Every row gives one point. To make a cloud, some directions were put in groups of two or more. Within a group, all points are equally far from the middle, so they leave a hole (a ring in 2 directions, a hollow ball in 3). The other directions are filled evenly. Then the cloud was stretched, turned, moved and blurred a little. Count the holes, and give their numbers of directions, smallest first.

Cloud, 22 rows:
[[-40  32  11]
 [-30 -42 -35]
 [-32   3  16]
 [ 30  81  36]
 [ 50 -41  -1]
 [-30  -5 -55]
 [  3  67  -1]
 [-18   8  27]
 [ 34  31   4]
 [ 24  45  27]
 [  6  34  65]
 [  0  20 -58]
 [-61 -13  27]
 [-28 -27 -18]
 [ 13  42 -34]
 [-12 -51 -60]
 [-35  49 -14]
 [ 57 -28  70]
 [ 73 -14  10]
 [ -7  12  39]
 [ 46  29  18]
 [  8  76  44]]
Holes: 0

Cloud:
[[ 42  46  -1  39]
 [ 48  58 -30 -15]
 [ 52  43 -14 -41]
 [ 43 -42 -10 -40]
 [ 12  29  47  36]
 [-28  22 -69  30]
 [ 21  51  14  46]
 [ 49 -22  24 -44]
 [ 33  10  41 -41]
 [ 11 -28 -69 -13]
 [ 10  68 -47  15]
 [-53 -27  -8 -23]
 [ 16  59 -56 -17]
 [ 57  -2 -24  17]
 [-44  29 -42  42]
 [ 23  57 -47 -31]
 [-11 -49  31  29]
 [ 15  70 -35  23]
 [ 52  30   2 -49]
 [-15  -1 -77  18]
 [-16 -24 -54 -49]
 [ 19  55 -51 -30]
 [ 47  17  -2  42]
 [-16 -59  29   8]
 [ 30 -40  38 -31]
 [-23  58 -17  41]
 [ -8 -50  35  24]
 [ 31 -20 -35  34]
 [ 11 -60  -2 -40]
 [-22  -9 -62  39]
 [-61  -5 -18  35]]
Holes: 2 (2, 2)

Cloud, 28 rows:
[[ 53  -8 -34  35]
 [ 34 -37 -13 -64]
 [ 31  48 -39 -15]
 [-30   3  17 -79]
 [-15  45  12 -34]
 [ 59   6  -6  41]
 [-44 -45   5  22]
 [ 27  26  64  26]
 [ 26 -47 -40 -48]
 [ 33 -59 -14 -22]
 [-12  48  -5 -16]
 [ 52  12  23  46]
 [ 55  35 -40   6]
 [-36 -20 -52   0]
 [ -9  44 -24  -2]
 [ 32 -48 -27 -49]
 [ 48  -8   4 -73]
 [ -8  -7 -70   2]
 [-47 -28  17 -66]
 [ 25  22  75   3]
 [-18  12 -49  11]
 [  1 -41  72 -37]
 [ 12  25  57  35]
 [ 59  26  30  26]
 [ 46  38 -12 -60]
 [  8  26  73   6]
 [-18  35  30  16]
 [ 58  16  10 -62]]
Holes: 2 (2, 2)

Cloud (48 x 6):
[[ 37  26  49   4  56  44]
 [ 42  18 -51  16 -30 -12]
 [ -5  -3  30 -35 -15  92]
 [  6  66  12  16 -69 -30]
 [-23  14  24  26  44  51]
 [ 35  22  -5   3  28  76]
 [-38  55  39  84 -14  19]
 [ -8   4  36  -1  82  49]
 [ 27  48 -50  14 -35 -18]
 [-16  22 -13  17 -62  15]
 [ -9   2   4  14 -99  37]
 [-51 -18   5 -18  25  13]
 [-10  29 -40  41  -7 -33]
 [ 33  11  28   1  64  26]
 [-23  -7 -24 -51  37   6]
 [ 15   7  32  14 -36  -1]
 [ 18 -30  28 -17  87  35]
 [ 41   0 -61 -42  -7 -47]
 [-14  78 -31 -14 -70 -14]
 [ 43  -7  23 -22 -49   1]
 [ 58 -27 -26 -46   3 -35]
 [ 26 -16 -29 -39  13 -47]
 [  8  16  38 -48 -21  81]
 [ 21 -25 -35  23  18  20]
 [-56  15 -36 -16  13 -11]
 [ -9  10  -2  21 -58  67]
 [-57  25  26  35  18  36]
 [ -6  14  68  17  10 102]
 [ 34  24 -13 -23  -8  31]
 [-35  47   4  17 -84 -10]
 [ -1  42  -9 -10 -27  73]
 [-28  50 -62  21  10  -2]
 [-69  65 -18  17 -37  26]
 [-30  15  82  55  17  91]
 [ -2 -12  13  11 -42 -11]
 [ 37 -27 -37 -51 -32 -23]
 [-18 -46 -61 -34  31  39]
 [ 50   1 -31   5  20  33]
 [ 41  44  -5   2  18  33]
 [ 41 -21 -37 -30 -30 -20]
 [  0  95  -3  21 -12   2]
 [-84  39  49  -3   1  34]
 [ 61 -14 -11  32 -12  -6]
 [ 54  -4 -10 -48 -59   2]
 [ 26 -43  12 -85  63  38]
 [ -2  81 -50 -10 -33  -5]
 [-37  15 -84  -5  -3 -43]
 [  5  17   3 -32  67  19]]
Holes: 0
